Each row of a before or after table is a point. One or more steps were done to the points. Then noise was added and the rows were shuffled. The steps act on columns, c1 being the first. Write out the steps. A step turns or swaps two columns, mirrors them in a line or flattens them onto one, adds a multiple of one to another, or multiplies or shifts one. Angles are multiples of 10 degrees, from the lower column toward the higher: turns from -170 to 170, lines from 10 to 170 but not 90. Use the fewest steps. Two steps may share a column if one is a turn and the other turns, adds or multiplies; they go together, in the order done. Otherwise the lowest column goes first.

Before:
[[ 28 -42   9]
 [ 44 -35 -36]
 [ 27  48  13]
 [ 10 -27  30]
 [  1 -26 -18]
 [-18  -6  93]
 [-39  16  39]
 [-13 -48  42]
 [-48 -15  58]
 [-47  54 -15]
 [ 12  12 -21]
 [ 10 -75 -28]]
After (12 x 3):
[[-61 -13  75]
 [ 33  47  15]
 [-62  56 -19]
 [ 39 -44  10]
 [ 12 -27  38]
 [ 56 -35 -46]
 [-13 -45  50]
 [-24  -5 120]
 [ 15  12 -29]
 [  1 -25 -22]
 [-51  15  48]
 [ 14 -77 -36]]
Steps: multiply c1 by 1.3; multiply c3 by 1.3

Before:
[[  63  -17  -16   27  100  -76]
 [ -19  -16  -47   21   68   10]
 [  31   33  -19 -106  -50  -44]
 [  15  -20  -38   28   39  -51]
 [ -32  -47  -11  -63  -74  -12]
 [  30   17  -68   51  -26  -47]
 [  29   60  -75  -39    0  -25]
 [ -60  -17  -17  -24  -72    6]
 [  40   19   16  -12  -68  -29]
 [ -37  -29  -19   -1   78   -3]
 [  33    1   31  -19   -9  -61]
 [  11  -89  -51   32    7   41]
 [ -21    4  -65   68  -16  -88]
 [  60  -10    1    2   -1  -45]]
After:
[[  6  96 -50 -16   9  44]
 [-74  13 -16  30 -59   7]
 [ 78  30 -15   6 -33  -2]
 [-77  35 -11  71 -32  -9]
 [-70 -23  18  10  41 -27]
 [ 99  23 -13 -20  64 -80]
 [  0 -68 -76  24  29 -20]
 [-24  -8 -71 -54  28 -48]
 [ -8  -5  32  19  29 -58]
 [ 37  26 -40 -24  16 -49]
 [ 71  24 -49 -13 -20  10]
 [ -3  14   3  -2  61 -43]
 [-14   8 -66 -68 -24 -89]
 [-49 -50 -19  98  27 -47]]
Steps: swap c1 and c5; turn c2 and c4 by -170 degrees

Before (13 x 11):
[[-11   1  36  11 -21   0 -16  10  33   3   9]
 [ 11 -35 -27 -17 -68  -3  12  18 -43 -10  -2]
 [ 17 -34   7 -10  15  24   1   2  14  16  -8]
 [ -5 -14  36  10   5 -40  -2  -8   5   8   3]
 [  7   2 -33 -28 -26   0 -14  11 -56  -7 -40]
 [-11 -21  21  21  17 -37   1  19   2  25  10]
 [ 49 -21  -3  24 -12  16 -10 -26  17   9 -34]
 [ -6 -15  21  -8  -2 -14  -6 -30   3  -7  21]
 [ 16  16 -18  21  21   2  11 -14   8  28   8]
 [ 42  -9 -51 -16 -13 -12 -32  26 -48 -16   1]
 [-22 -15  11  -5   1 -43   8  -2  50  -6   1]
 [ 19   3 -19 -18 -25 -10  18  30 -56 -62 -13]
 [ 24  -4  34 -17  -5 -26   9  -1  27  33   8]]
After, 13 rows:
[[ -20  -20  -40    5  -31   12   13  -64   43   -9   -6]
 [  13   13  -13   19    3  -58    8    1  -32   -8    2]
 [ -18   14  -32   -4    1   16    2   14  -21   18  -24]
 [  -1  -21   14  -25   16   -2   11   18   -9   29   24]
 [ -43  -49  -17  -15  -28    4  -32   -8   48  -16    3]
 [   0   25  -12   11   30  -13   -7   -7    4   -5   62]
 [  21   23  -17  -10  -15  -36    1   21   10   27   29]
 [  10   38   -8   -4    9  -39   -3    3    9    8    8]
 [ -23    0  -22  -50   23    9  -10  -17  -21   10 -102]
 [ -27  -19   -1    2  -33   10   17  -18   56  -64  -39]
 [  16   37    5   -2  -15  -11  -16  -17  -30    3   27]
 [ -29   35    3   -1    0  -34    9   -5  -16   32   22]
 [ -23  -33   -4   16  -16   19  -14  -24   52   -6 -119]]
Steps: turn c1 and c4 by -140 degrees; mirror c2 and c3 in the line at 50 degrees; turn c5 and c8 by 80 degrees; mirror c6 and c9 in the line at 170 degrees; multiply c11 by 3
